Each row is a point. Any point is a mix of the corners, with weights that add up to 1. It lies inside the corners' shape when no weight is negative. Is each point inside? If not, which corners have a negative weight?
(in the rows, 128 means zero)

Corners:
(1): [ 94 105 151]
(2): [112  84 104]
(3): [108 147 141]
(4): [172 181 224]
Points:
[120 157 163] -> outside (2)
[141 145 182] -> inside
[163 173 199] -> outside (1)
[109 144 155] -> outside (2)
[112  90 131] -> outside (3)
[ 87 106 110] -> outside (4)
[113  97 121] -> inside
[117 147 151] -> inside

Corners:
(1): [150 133 161 107 113 196 118 157 139]
(2): [107  92  80  42 190 151 152 101  69]
(3): [ 88  73 150  74 130 173  68 158 130]
(4): [115 123 133 105 154 104 173 126 203]
(5): [193 133 166 100  69 191 123  91  92]
(6): [ 61 198 132 120 129  46 108  85 128]
(7): [114 150 132 125  36 103 165 113  96]
(8): [161 135 119  91  88 136 117 168 152]
(9): [123  46  99 190 124 143  72 141  23]
(10): [140 146 141 112  62 192 144  91 169]
Points:
[118 116 129 120 100 148 116 119 113] -> inside
[118 110 119 105 100 125 156 147 114] -> outside (5, 6, 10)
[116 152 140 111 107 131 123 108 133] -> inside
[145 160 158  93  73 137 128 107 150] -> outside (1, 2, 9)
[106 122 163 112 132 147  99 127 163] -> outside (2, 7, 8)
[141 135 128 104 107 142 145 119 125] -> outside (3)

Corners:
(1): [117 129  89 151  69 145 108 158 105 128 120 138 129 205]
(2): [ 74 114  49 157 154 108 136 120 118 132 173 178 103 165]
(3): [124 124 122 157  96  86 137 112  80 179  62  50 191 123]
(4): [108 126 106 150  86 121 144 100 101 109  44 129 141 126]
(5): [ 71 138 128 111 153 156  72  70 123  99 152  70 150 113]
(6): [ 96 120  81  71  81  89 139 154 160 127 185 141  83 164]
(7): [ 97  57  52  96  84  59  79 140 151 151 141 120 139  92]
(8): [112  74  86 122 101 118 181 212  99  95 205 148 178 180]
(9): [117 111  82 193 110 138 166  37 129 207 236 175 159  53]
(10): [ 80 109 115 120 105 109 151 174  94 138  63 142 144  99]
(11): [ 96 162 210  84 187 146  99  77 121 138  39 121 140 131]
(12): [167 119  95  95 106 128 182 118  69 163 117 126 235 134]
(13): [125  76 129  72 186 181 108 144 101  76 109 109 106 170]
(14): [104 147  99  84 129 127  61 179 182  72 167  52 124 163]
(15): [131 173 178 124 218 135  81 128  72  78 173 124 127 148]
Points:
[117 119 104 109 124 125 125 139 113 124 127 109 155 142] -> inside
[112 119 106 125 129 129 126 115 111 132 142 125 147 140] -> outside (10)
[117 118 119 113 129 128 115 127 109 122 131 113 146 135] -> outside (2)
[114 118 106 135 111 121 139 111 105 137 116 122 156 126] -> inside
[106 137 103 125 134 139 132 129 119 125 194 142 146 147] -> outside (3, 4, 7, 13)
[107 122  93 136 109 115 131 114 120 147 157 133 150 126] -> outside (13)
[109 129 113 116 128 129 109 126 117 119 140 115 141 151] -> outside (10)
[117  76  93  87  95 111 165 170  93 130  72 135 146 169] -> outside (5, 9, 14, 15)

Corners:
(1): [165  85 119 117  83 130 145 170 135 122 115 109  85 131 150 150  88  29
 129 162]
(2): [101 168 129 123 151 108 168 178 146 134 112  96 151 149 119 155  58 100
 167 139]
(3): [131 177  70 120 184 164 132 149 182 133 111 120 149  92 141 191 122  64
 177 125]
(4): [143 201 123 117  99 164  98 183 209 150  69 126 117 134 141 160  61 106
 158 184]
(5): [ 82 160 122  62 159 152 112 122 146 169 113  87 152 109  61 147 119 115
 159 186]
(6): [122  44 131 191 122 135 180 113 132 101 119  80  67 121  55 131 238 191
 154 158]
(7): [147  31 101 166 134  66 163 120  66 194  82 131  37  68  44 135 189 203
 125 156]
(8): [112 215  84 121 106 175 125 148 144 129 115 123 161 128 109 172  63  44
 134 114]
(9): [132 164 111 123  99 135 143 169 159 152 139 134 168 110 150 126 100 101
 199 121]
(10): [ 62 112 149 134 159  67 156 101 173 102 110 168 101 162 192  96 127 118
 128 149]
(11): [129 249 122  87 128 140 121 198 170 156 130  71 117 126 125 122 103  80
 126 127]
(12): [145  17 169 181 139  85 192  78  61 128  68 115  96  69 137 145 202 191
 121 172]
(13): [125 109 207 174 169  76 163 112 174 139 185 134 141 122 158  77  74 170
 109 149]
(14): [110 138 141 129 153  69 103 129 129  80 153 132  96 121 184  95 107 160
 135 149]
(15): [ 61  73 214 148 125 106 103 142 139 175 192 174 119 158 141 148 123 153
 179 103]
(16): [ 80 171  84 155  92 104 109 169 167 163 116 103 165 120 127 178 114  66
 120 165]
(17): [166 200 129  75 115 119 118 148 131 126 122 117 135 154  96 172 145 101
 161 158]
(18): [100 130 164 158 166 124 138 192 131 122 166 179  93 114 144 123 124  73
 134 201]
(19): [156  61 131 237 173 113 140  92  85 161  78  99  74 111 105  96 192 203
 155 170]
(20): [ 91  68 119 146 167 111 160 168 116 164 163 155 144 170 189 136 142 190
 106 167]
(21): [ 74  91 178 129 191  99 108 152 145 105 119 178 202 158 139 110 119 147
 123 149]
Points:
[106 130 140 134 141 119 136 150 149 136 131 134 133 137 148 133 117 124
 144 152] -> outside (7)
[119 130 140 137 141 119 136 158 138 134 135 138 116 128 136 135 121 109
 140 165] -> inside
[116 116 143 140 132 116 141 147 146 139 137 121 112 132 143 136 125 119
 145 157] -> outside (7, 8, 21)
[117 131 128 141 127 115 140 148 139 146 125 117 118 122 126 143 122 118
 145 152] -> outside (21)
[109 140 132 124 132 125 140 158 154 142 126 128 135 131 130 147 110  99
 140 149] -> outside (14, 19)
[121 131 129 149 133 126 139 151 139 145 128 113 122 119 139 136 122 123
 146 153] -> outside (7, 10, 17, 21)
[111 129 137 142 145 114 135 139 137 143 125 127 119 122 118 135 137 141
 146 153] -> outside (1)
[118 137 116 134 126 124 134 151 135 146 118 120 112 124 127 145 126 120
 152 148] -> outside (13, 21)
[115 104 136 149 142 117 146 134 137 128 121 123 116 128 121 135 152 142
 144 153] -> inside
